Each row of a before or after table is a point. One or more steps were done to the points. Then noise was added and the rows were shuffled. The steps act on how far a point lies along the listed directions, d1 being the first. Write out the steps. A step turns or swaps two directions, mirrors them in a line or flattens them onto one, adds a multiple of one to another, or multiplies one. Angles are multiples of 10 degrees, from the lower direction toward the higher: turns from -170 to 170, lines from 10 to 170 but not 90. Use the fewest steps. Two steps may share a direction if one is a turn and the other turns, adds or multiplies; they go together, in the order done. Otherwise the lowest direction goes first.

Directions:
(1): [26.2  5.5]
(2): [  5.5 -26.2]
Before (14 x 2)
[[  0.7  -2.8]
 [ -6.9  -0.5]
 [ -3.9   4.8]
 [ -6.3   0.0]
 [ -1.5   8.7]
 [ -0.6  -2.0]
 [ -0.7   2.4]
 [-18.2  -4.1]
 [ -4.3   1.1]
 [ -1.0   0.0]
 [ -3.8   1.5]
 [ -1.1  -2.0]
 [ -1.8  -1.1]
 [ -0.5  -3.0]]
After (14 x 2)
[[ -3.7   2.2]
 [ -0.3  -1.7]
 [ -1.7  -0.1]
 [ -1.1   0.3]
 [ -2.0   5.7]
 [ -1.5  -1.9]
 [ -0.6  -3.2]
 [ -3.2   3.0]
 [-19.2   2.0]
 [ -5.4   2.0]
 [ -6.8   1.9]
 [  2.2   8.4]
 [  0.0  -2.4]
 [  0.6   2.3]]
Steps: turn d1 and d2 by 20 degrees

Directions:
(1): [ -3.0 -13.4 -40.0   6.7   4.0  17.1]
(2): [ -5.7  -6.9  -9.3  24.1 -15.9 -33.9]
(3): [-16.8 -32.2  17.1  10.8  20.3   2.8]
(4): [-15.7  12.3  10.0  25.8 -19.1  24.7]
Before (13 x 6)
[[-1.4  3.6 -4.7  5.9 -5.8  3.2]
 [-1.0  0.7 -4.4  3.8 -8.2 -1.6]
 [ 0.2 -0.1 -4.4  0.7  1.9  6.0]
 [ 2.3 -2.0  3.5 -3.0  2.1 -1.8]
 [ 1.7  2.9 -6.4 -3.0 -1.2  4.4]
 [-7.2 -2.6  5.3  8.4 -4.7 -5.4]
 [ 2.5 -4.0 -4.8 -6.4  1.7 -4.5]
 [ 2.1  1.2 -5.5 -5.3 -0.4  2.5]
 [ 4.9  0.9 -2.1 -7.2  2.8  1.2]
 [-5.8 -4.5  4.0 10.4 -1.3  1.4]
 [-5.3 -1.4  2.0  8.6 -6.4 -0.8]
 [-0.4  4.8 -2.6 -0.9 -0.2  7.6]
 [ 1.3 -4.3 -2.2 -3.5  4.2  4.2]]
After (13 x 6)
[[  0.7   7.8   3.5  -3.4  -6.0   1.0]
 [  2.8   1.0  -4.1  -1.0  -6.1  -8.1]
 [  5.1   3.3  -3.0  -3.7  -1.9  -9.9]
 [ -1.1  -2.2   1.1   1.9   0.2   5.5]
 [ -3.1   3.7   2.8   3.9  -7.5   3.4]
 [ -4.8 -12.8  -6.0   2.2   4.2  -6.7]
 [ -0.6  -8.5  -4.8  -0.4   2.0  -8.3]
 [  2.6   3.0   5.9  -2.3   1.4  -3.3]
 [  3.9   8.3   2.6  -4.3  -4.2  -2.7]
 [  4.2   6.9   1.9  -6.9   1.6  -1.4]
 [ -1.4  -1.5   9.2   0.2   0.1   3.1]
 [ -1.1 -13.3   0.5   2.0   8.3  -7.0]
 [  0.9   7.1   3.4  -1.2  -4.4   5.9]]
Steps: mirror d1 and d2 in the line at 80 degrees; multiply d3 by 1.6; multiply d4 by -1

Directions:
(1): [ 21.2  22.1 -14.5 -13.8 -40.9 -14.1  -0.3 -14.9  11.4 -19.1  -2.0]
(2): [ -4.5  10.9  -1.7 -22.2 -15.5  31.3   2.6  29.2  20.7  25.8 -11.1]
(3): [ 17.6  -4.9  -5.6   8.3  12.4  22.3 -18.7 -36.0  30.2  14.5   9.0]
(4): [  8.9  -8.9  39.7 -26.4   1.7   1.0 -11.2   8.4  10.2 -19.2  28.7]
Before (9 x 11)
[[  0.0  -6.0   6.4   0.1   6.9   7.7  -5.0  -0.6   0.1   4.2   4.8]
 [  0.5   4.8  -5.5   6.7  -0.9 -10.2   3.1  -2.3  -6.2  -3.2  -5.0]
 [ -3.4  -4.9   1.3   5.7  11.1   6.9  -0.7  -0.8   1.2   5.8   0.7]
 [ -3.4   5.3   1.9  -9.3  -3.0   3.4   3.6   2.0   2.5  -0.5  -2.2]
 [  2.7  -0.6  -2.6   4.9   0.6  -5.9  -1.3  -7.8  -0.5  -3.0   0.9]
 [  0.4   0.1  -0.1   0.2   0.8   8.1  -3.2  -2.9   3.1   8.7  -1.1]
 [  0.6  -5.6   5.3  -1.0   6.8   8.9  -2.4   4.2   6.1   7.9   2.4]
 [ -0.6  -1.3  -7.7   4.8  -0.4  -5.5   5.0  -0.5  -6.3   1.2  -5.6]
 [  2.5  -0.7  -6.7   3.3  -0.4   4.9  -1.5  -3.7  -0.7   4.3  -4.9]]
After (9 x 11)
[[-13.3 -15.4   9.2  11.6  30.5  13.7  -1.0   5.9  -3.8  14.1   3.0]
 [ -2.2   9.6  -6.4  -6.5  -8.1   1.2   5.7  -0.9   1.5   0.1  -7.5]
 [ -8.1 -13.8  12.6   4.2  20.8  11.7  -4.0   6.5  -5.3   9.7   5.1]
 [  6.0   7.3  -3.4   1.8  -6.5 -11.1   0.9  -6.1  -1.2  -7.9  -1.0]
 [ -8.9 -12.3   7.6   6.4  21.5  13.4  -0.4  10.3  -0.5  16.3  -0.2]
 [ -2.5  -1.7  -0.9   3.1   5.7   9.7  -2.5  -2.0   1.8  11.8  -2.8]
 [  3.3  -0.6  -7.2   3.4   0.2   6.3  -2.3  -5.0   0.9   4.5  -4.5]
 [  7.1   0.2   3.3  -1.7  -3.9  -7.2  -3.8  -8.2   3.6  -8.7   6.5]
 [  1.3  -2.2  -5.7   3.3  -0.1  -4.0   3.1  -2.7  -3.4   0.8  -3.5]]
Steps: multiply d1 by 3; turn d3 and d4 by 20 degrees; add -1 times d2 to d4
